Each row is a point. A path goes straight from each point to the next, and from the last back to the first. The post is the endless flat space through its rows: a point in 2 columns, a line in 3, a plane in 4, and so on, so that a path can go around it. How many times does the path go around the post? Going back the other way cancels.
(in the rows, 128 means zero)

Post:
[[145 135]]
Path, 20 rows:
[[126 144]
 [171 171]
 [166 131]
 [133  93]
 [111 124]
 [140 144]
 [176 174]
 [160 128]
 [123  97]
 [115 134]
 [145 174]
 [173 158]
 [180 122]
 [145 122]
 [116 131]
 [149 182]
 [156 160]
 [160 139]
 [156 108]
 [100 112]]
Times around: 4

Post:
[[142 167 121 100]
 [126 127 141 147]
 [137 106 133 164]]
Path:
[[116 112 107 132]
 [109 132 154  92]
 [117 163 159 108]
 [163 144 146 159]
 [138 179 106 146]
 [157 122  64 164]
 [119 149 123 101]
 [142 116 136  84]
 [134 131 146  79]
 [142 176 178  83]
 [136 114 147 181]
 [129 117 135 175]
 [114 126 104 153]
 [143  80 111 130]
 [141 148 133  90]
 [161 144 152 127]
 [119 132 185 204]
 [149 131 100 166]
 [106 141  96 123]
 [133  88 114 124]
 [150 131 156 101]
 [169 173 147 134]
 [173 143  99 176]
 [114 146 113 137]
 [ 83 162 151 113]
 [ 86 119 166 112]
 [179  98 135 110]
 [172 160 145 123]
 [163 146 109 175]
 [126 163 103 129]]
Times around: 5

Post:
[[125 144 113 126  88 147 119 121]
 [122 126 104 156 103  72 146 139]
 [131 145 109 192 127 108 162 110]
 [124 165 131 122 141 142 138 115]
 [108 171 154 132 155 116  90 115]
 [110 110 134  92 122 150 105 144]
 [151 154 123 120 146 142 112 137]]
Path:
[[107 129 126 131  97  87  99 150]
 [ 48 133 146 147 165  50 133 120]
 [173 139 108 127 193 185 156 129]
 [122 135 113 142 153 143 149 141]
 [144 180 124 160 153 122 125 125]
 [ 67 126 129 131  89 118  55 128]
 [147 146 124 177 186 118 134 100]
 [129 110 123 161  81 136 120 111]
 [102 169 151 121 116 102 166 105]
 [127 142 139 124 158 143  72 172]
 [140 139  93  85  90 122  68 161]
 [138 120  80 176 112  74 153 108]
 [140 167 103 170 124  76 126 102]
 [109 123 133 177 112 144 124  96]
 [107 166 133 169 117  91 147 110]
 [120 128 108 142 101 151  99 146]
 [ 87 176 134 135 135  99 151 140]
 [125 187 147 117 149  97 143 155]
 [124 189 146  78 163 117 174 120]
 [ 88 158 156 129 128 159  95 137]
 [155 130  81 188  99 140 116 142]
 [100 129 140 178 154 146 126 111]
 [116 144 109  80 135 156 123 132]
 [106 168 144 131 159  99 131 106]
 [179 160 132 152 140 163 130 118]]
Times around: 3

Post, 11 rows:
[[109 109 132 124 100 130 143 110  95 160 122 156]
 [109 140  99 130 107 113 165 147 123 165 170 137]
 [135 109 166 131 125 143 149 131 100 135 150 124]
 [144 118 108 127 135 176 118 110 135  85 108 111]
 [131 149 168 143 126 126  82 157 117 131 129  46]
 [155 139 137 119 117 122 141 134 124 149 143 163]
 [147 101 127 182  95 139 141 124 150 113 149 145]
 [121 136 113 112 152 125 138 109 136 178 152 117]
 [144  99 155  85 101 116 137 136 149 178 125 140]
 [115 126 103 110 139  98 122 143 110 155 145 101]
 [162 118 132 145 130 173 148  55 141  69 110  93]]
Path:
[[142 105 163 155  92 146 128 127 140 123 119  65]
 [162 144 129 104  92 159 114  73 144 124 110 129]
 [110  86 108 131 106 107 138  68 143 134 130 106]
 [ 87 120 186 139 106 141 118 128 111 187  91 135]
 [118 114 119  92 166  95 146  54 121 137 101  89]
 [112  94 148 169  99 101  98 112 168 136  98  31]
 [127 121  95 147 111 148 175 137  67  99 126 138]
 [147 133 107 131 120 163 149 104 137 145 162 131]
 [127 122 118 175  69 158 104 105 107  68  98  93]
 [159 124 144 135 119  97 108 177 128 181 175  69]
 [108 114  83  84 123 100 120 145 103 167 163  92]
 [182  74 107 128 102 141 162  98 165 139 138 134]
 [118 112 138 126 142 167  95  82 136 148  63 130]
 [ 91 102 148 123 124  98 132 144 104 169 126 111]
 [123 113 125 122 158 183 143 118 103 163 145 167]
 [134 107  90  86 129 131 139 117 119 133 137  92]
 [104 132 104 106 124 157 127 118  50 140  73 108]
 [123 151 113 139 134  93 117 128 119 119 132  84]
 [139 120 112 139 114 114 118 159 175 117 158  93]
 [169 156 132 157 126 123 136 170 126  88 211  46]
 [173  96 158 109  80 185 138 128 124 127 107 106]
 [143 104 162  88 105 126 138  84 131 153 125 162]
 [170 110 133  88 104 125  97 155 116 122 112 125]
 [115 123 137 175 112 167 153  81 146 146 145  63]]
Times around: 0
